Each point is reached from the start by the listed moves, each made once or not at all, plus a little noise. Is the number of moves made odd or even? Then give how often each move was made.

Moves:
(1): [ 10 -25  10   5]
(2): [ 37  -3  -2 -38]
(3): [  9  16  20 -20]
Start: [ 14  -9   2 -12]
Points:
[ 60 -38   9 -45] => even (1, 1, 0)
[ 34 -17  30 -29] => even (1, 0, 1)

Moves:
(1): [ 14  -3  -1   7  -6   3  -1   1   3   7 -11   0   0]
(2): [ 7 12 -1 -7  4 -4 -2 -2  2 -1  4 -2 -7]
(3): [ 0  1  3 -3 -5 -5  9 -4  0  0  3  1  7]
(4): [ 1 -4 -2 11  3 -2 -3 -2  4 -2  0 -3 -6]
(5): [  7  -7  -8   0  20 -10   5   2  -1  -9  10  -6   1]
(6): [ 1  5 14  9 11 10 -5 -1 -7 -2 -1 -2 -1]
(7): [-6  8 -8 12  8 -1 13 14  2  0  4 -1  0]
(8): [ 4 11 10  3  6 -9 -9  7 -4 -3  2  8  3]
(9): [  1  -2   7   3   6  -1   5   5  15   0 -15  -3   2]
(10): [-4  4 10 -2  6 -1  5  3 -7  9 -4  9 -6]
(11): [-1  0  3 -3 -3  1  2  6  6  2 15  0 -4]
Start: [ 1  3 -1 -1  2 -6  5 -1 -1 -1  4  3  6]
Points:
[ 9  9 -9 18  4 -4 17 14  3  5 -2  2  8] => even (1, 0, 0, 0, 0, 0, 1, 0, 0, 0, 0)
[ 15  12  20  15   7 -15  -2  13   0  12   6  15  -6] => odd (1, 0, 0, 1, 0, 0, 0, 1, 0, 1, 1)
[ 30   8   4  17  29 -13   8  -9  -1  -8  10 -10   0] => even (1, 1, 1, 1, 1, 1, 0, 0, 0, 0, 0)
[ 11  30  26  22  60 -26  25  25  10  -8  22   2  -4] => even (0, 1, 1, 1, 1, 1, 1, 1, 1, 1, 1)

Moves:
(1): [ 11   5  -9  -1  11   2  -4  -2  -2   9 -17   5 -18  -5 -12   1   0  -3
   5 -14  -4   4  15]
(2): [ 5  7  0  3  0 -1  4  2  1  2  3 -3 14  7 -1  4 -1 -1  3 -2 -2  1  7]
(3): [  1  -2   9   1  -5   5   2   0  -6 -10   9 -10   2  -1   8  -4  -4  -7
  -9  -9   6  -3   6]
(4): [-4  3 -2 10  6  4  6  2  1  5 -6  5 -5  6  4 -4  0  0  6  1 -7 -6  0]
(5): [ 2  6  4 -7 -1 -2  5 10 -8 19 -1 -4  0 -1  2  3 -2 -3  6 -3 -2  0  0]
(6): [  8   2   0 -11   4  14  -6  10   8  -1  -3  -8  -1  -4   9  -2   8   4
 -16   1  -3   0  -9]
(7): [ -1   2   3 -10   2   4   5   1   9   3  -4   4  -4  -3   7   6  -6  -9
 -15   2   5   6   2]
(8): [ 1  9 10  8 -4  2 -2  7  6 -2 -2  2  3 -7  1 -4 -2  3  2 -2 -5  3 -4]
(9): [ -7  -4   3 -15  14  -3  -4  -2   6 -10 -20 -12  -4  -4   0   3 -10  -8
   1  -3   2 -11 -10]
(10): [-8 -4 13 -4 -3  5 -2 -3  2  5 10 -3 -1  2 -2 -2  9  2  3 -4 -6  3  1]
(11): [-2 -5  2  9  7 -1 -1  2  6  2  2  0 -3 -1  5 -8 -4  0 -1  0 -1 11 -3]
(12): [ 0  7 -2 -1 -1  2 -3  4  5 -3 -6  4  0  8  7 -2 -3  0 -1  1 13 13  9]
(13): [ 8 -3  4 -5 -4  2 -2  5  4  5 -6  4  6 12  8  1 -5 -4 -5  4  5  3 -9]
(14): [  5   0   3  10  -6 -11  -7   3   5   2   7   1  -8   7   0   3   1  -5
  -8  11   0  -2  -4]
(15): [ 10  12  -3   4 -10   4 -10   3   0  -7 -11   0  -3  -4  18   6   1   3
  10   2  -8   5 -10]
(16): [ -9  -4   6  14   1  -2 -16  -6   1  -5   1  -3  10   4   5   6  -3   2
  -9  -7   4   4  -2]
(17): [-1 -2  8 -2  0 -8 -2  5  0 -3  1  0  7 -4  5  2 23  7 -8 -2 -9 -5  3]
(18): [ -5  -4   9  -6   5  -2   3 -15  -2   9  -2  -3 -12   0  -4   0  -1   4
  -4   3   8   0   3]
(19): [  9   3  -2   3   1  11   7  -1   9  -7   3   4  -3   1  -8  13   5  10
   7 -11   9  11   5]
(20): [ 4 -3  0  5  6  1 -3  1  1  1  9  5  8 -1 -2  6 -3 -5  3  7  2 -3  8]
Start: [  1   2  -4   0   5  -5   3  -8   2   8  -5 -11   1   4  -4  -3 -10  -7
  -1   7  -1   3  -9]
Points:
[ 15  39  32  -2 -10  20  -5  31  12  14 -11 -30  17   4  48  -6  21  -1
  -6 -11 -23  14  -4] => even (0, 1, 1, 1, 1, 1, 0, 1, 0, 1, 0, 1, 0, 0, 1, 0, 1, 0, 0, 0)
[  1  13  28 -15  34  -5 -16  -5  28  35 -60 -15 -23   6  16   2 -44 -25
 -22 -14  24  36  -8] => even (1, 0, 0, 0, 1, 0, 1, 1, 1, 0, 1, 1, 1, 0, 0, 1, 0, 1, 0, 0)
[ -5   3  47  -1   5 -20 -14   0  28  42  -2 -16  10  34  29   9  -1 -15
 -41   9  14  36  -1] => odd (0, 1, 0, 0, 1, 0, 1, 0, 0, 1, 1, 1, 1, 1, 0, 1, 1, 1, 0, 0)
[  0  -2  38   4  31   9 -27  -9  50   0 -19 -22 -18   1  35  25  11  -2
 -31   4  -7  14 -24] => odd (0, 0, 0, 1, 0, 1, 1, 0, 1, 1, 1, 0, 0, 1, 1, 1, 1, 1, 1, 1)
[ -5   0  53 -12   1   3   1  -4  28  15  -4 -15  -2   8  32 -15  -2 -12
 -39   0  15  34   0] => odd (0, 0, 1, 0, 0, 0, 1, 1, 0, 1, 1, 1, 1, 0, 0, 0, 1, 1, 0, 0)
[ 10  23  36  14   1 -14 -29 -14  23  19 -20 -12 -12   0  15  17  12  -5
 -23  -7 -18  21   5] => even (1, 1, 0, 0, 0, 0, 1, 1, 0, 1, 0, 0, 0, 1, 1, 1, 1, 1, 0, 0)
[ 12  17  50 -15  -3  25 -32  -3  52 -12 -29 -32 -15  12  47  20 -20 -12
 -45  -6  29  34 -31] => odd (0, 0, 1, 0, 0, 1, 1, 1, 1, 1, 0, 1, 1, 1, 1, 1, 0, 1, 1, 0)
[ 21  -2  38  -3   1  12 -40   6  34 -22  -6 -35  14  10  39  29  13  -8
 -32  -5   1   2 -28] => odd (0, 0, 1, 0, 0, 1, 0, 0, 1, 1, 0, 0, 1, 1, 1, 1, 1, 0, 1, 1)
[ 15   8  25 -14  46   4   7  -1  26  41 -35 -10 -11  23  -1  12  -1  -9
  12 -18   7  22  21] => odd (1, 1, 0, 1, 1, 0, 0, 0, 1, 1, 1, 1, 1, 0, 0, 0, 1, 1, 1, 1)
